Each row of a before or after table is a point. The points were changed in one or more steps. Then noise was added and the rows were shuffled. The steps act on how far a point lies along the listed directions, d1 being the first. Name the steps. A step turns or swaps two directions, mirrors them in a line or flattens them onto one, adds a multiple of one to another, or multiplies one. Angles are multiples of 10 degrees, from the lower direction toward the higher: turns from -170 to 170, lines from 10 to 170 but not 90. Use the fewest steps. Two steps may share a direction if one is a turn and the other turns, adds or multiplies; they go together, in the order done. Otherwise the lowest direction goes first.
In the rows, zero is written as 128.

Directions:
(1): [ 66 128]
(2): [128  66]
Before (14 x 2):
[[144  64]
 [ 94 117]
 [126  91]
 [150 183]
 [153 147]
 [133 117]
 [110 147]
 [ 37 125]
 [123 128]
 [ 63 101]
 [ 71  83]
 [158 160]
 [105 122]
 [ 18 204]]
After:
[[190 114]
 [ 83  50]
 [123 107]
 [105 118]
 [140 130]
 [161 107]
 [139  54]
 [120  55]
 [ 10  67]
 [123  95]
 [115 166]
 [ 92 172]
 [123 160]
 [131 121]]
Steps: turn d1 and d2 by 60 degrees

Directions:
(1): [159 125  93 108 221 141]
(2): [139  34 129 162 134  92]
(3): [129 155 207 142 169  78]
(4): [149 141 137 216 137 183]
(5): [101  88 184  92 140 195]
(6): [ 32 131 104 154 158 121]
Before, 12 rows:
[[108 149 127 155 122 152]
 [122  85 130 117 114 110]
 [132 146 136  95 106 107]
 [109 167 110 134 120 119]
 [138 144 132 112 102 146]
 [107 132 137 100  99 144]
 [126 111 149 110 129 166]
 [123 159 136 107 105 117]
 [126  68  83 108  91 122]
 [135 147 114  96 120 109]
 [134 131 118 131 116 139]
 [ 28 118 113 123 136 113]]
After, 12 rows:
[[134 173 129  85 115 116]
 [135 138 116 128 119 142]
 [133  35 122 135 130  89]
 [117 163 120  89 124 152]
 [ 36 117 103 122 152 110]
 [129 173 119  87 111 120]
 [131 117 141 107 140 166]
 [124 203 127  90 117 131]
 [109 178 120 145 130 161]
 [141 180 123  99 114 157]
 [137   8  78 129 103  97]
 [104 209 110 120 117 134]]
Steps: flatten d1 and d5 onto the line at 70 degrees; multiply d2 by 2.5

Directions:
(1): [ 47  46  91 100  70 157 132 113 160 127 124]
(2): [143  61 217 104 125 114  54 111  87 129 125]
Before (12 x 11):
[[177 133 174 148 145 119 107 160 110 120 115]
 [107 114 108 127 116 152 136 132 132 148 114]
 [153  94 236 141 148 127  53 119  88 148 101]
 [139  82 206 117 149 119  79 109  85 163 117]
 [173 185 156 150 144 117 115 129 114 156 126]
 [121 112 153 106 129 119 128 120 116 131 132]
 [ 84 127  69 124  96 155 141 130 185 118 137]
 [ 63  99   7 134  72 154 193 103 193 116 131]
 [168 176 126 115 148 126 147 134 106 132 142]
 [168 155 144 121 160  96  97 139 106 129 120]
 [209 133 236 120 162  73  78 144  42 140 123]
 [188 145 182 135 169 112 103 115  91 134 128]]
After:
[[ 88 131  83 133  90 149 149 121 163 154 125]
 [131 222  75 188 158 149 190 149 160 145 108]
 [142 122 154 130 136 136 109 133 105 150 113]
 [140 203  86 161 170 132 186 136 137 162 124]
 [149 100 191 113 126 123  57 119 120 120 137]
 [102 138  63 115 122 124 146 139 152 128 120]
 [178  49 229 113 126  97  38  83  76 120 130]
 [107 150  59 139 126 149 185 122 161 131 129]
 [118 137  84 150 115 146 167 165 160 118 114]
 [133 151 130 120 143 116 152 130 123 130 134]
 [101 108  95  91  99 150 152 122 133 131 139]
 [103 199  15 147 113 127 237 166 157 136 126]]
Steps: turn d1 and d2 by 140 degrees

Directions:
(1): [144 127 195  59  62 117 165 112 146 126 136  60 147 104  64  71 108 198]
(2): [108 103 140 155 200  87 165 182 148 190 164 108  76 160 103 120  25 141]
(3): [144 168 123 119 147  90  62 200  93  44 118 129  90 104  60  68 120  81]
(4): [142 201 166 222 106 129 139 141 134 109 124 198 207 122 136 101  70 171]
(5): [122  75 130 127  53 171  94 246 160 167 133 117 176 160 151 104 133  90]
Before, 13 rows:
[[134  76  89  58  63 157 106 141 154 174 134  43 130 149 129 164 214  89]
 [134 169 164 173 195  88 155 170 110 101 135 142  83 108  70  97  33 151]
 [126 174 107 172 215  87 150 110 111 144 117 163  93 138 151 181  64 116]
 [106  37 149  22  24 187  82 149 144 156 107  69 157 157 154 122 242  91]
 [127 101 149  68  19 189 142 115 168 165 116  78 200 144 147 112 203 165]
 [131 115  97 116 132 130 116 152 148 170 124 103 109 126 162 124 150  66]
 [123 209  99 238 177  98  89 141 113  87 132 229 141 105 151 143 113  76]
 [113  54 118  80  80 174 160  75 147 170 114 114 163 120 198 216 212 139]
 [100 103 109  65  93 154 114  29 108 115 119 105 115 125 155 144 224 127]
 [121 188 113 230 247  70 102 125  48  72 102 184  68 104 151 160  94 114]
 [163 169 123 134 194 123  94 129  93  62 110 139 100 107  96 142 144 100]
 [110  71 135  60  56 183 155 105 180 137 117  92 161 182 152 173 181 123]
 [131 117  70 160 174 129  99 107  94 132 134 148 111 136 189 184 129  72]]
After:
[[129  94 152  15  75  95 115 151 145 123 152  32  89  90  53  80 158 109]
 [136 131 170 128 126 113 131 223 126 109 133 108 106 114  66  70  63 133]
 [129  92 154  48 136  76  84 200  74  84 114  24  39  95  62  80 139 107]
 [135  84  91  62 146 115 109  99  98 129 140  64  75 120 134 153 146  89]
 [129 118  96 127 140 134 134 123 150 182 123 111 114 127 176 142 150  79]
 [ 93 106 116 188 124 189 117  78 135 176 105 204 189 177 247 205 192 107]
 [125 137  62 190 139 157 121  96 141 176 129 156 155 163 198 223 180  91]
 [108 140 111 158 144 159 168  46 156 115 111 179 158 176 184 214 150 130]
 [122 175 123 190 116 170 162  51 145 152 111 180 202 146 196 165 161 176]
 [ 98 153  88 151 150 134  87  59  88  86 116 176 113 131 167 148 184 101]
 [137 140 130  56 163  74 131 136 110 118 118  70  58 116  77 127  98 111]
 [161 123 133  96 138 143  77 200 115  88 118  99 113 120  88 113 149  84]
 [117 127 104 140 172 129 164  20 110 121 108 167 125 100 184 232 180 146]]
Steps: mirror d1 and d4 in the line at 50 degrees; multiply d2 by 0.7; turn d3 and d5 by 60 degrees
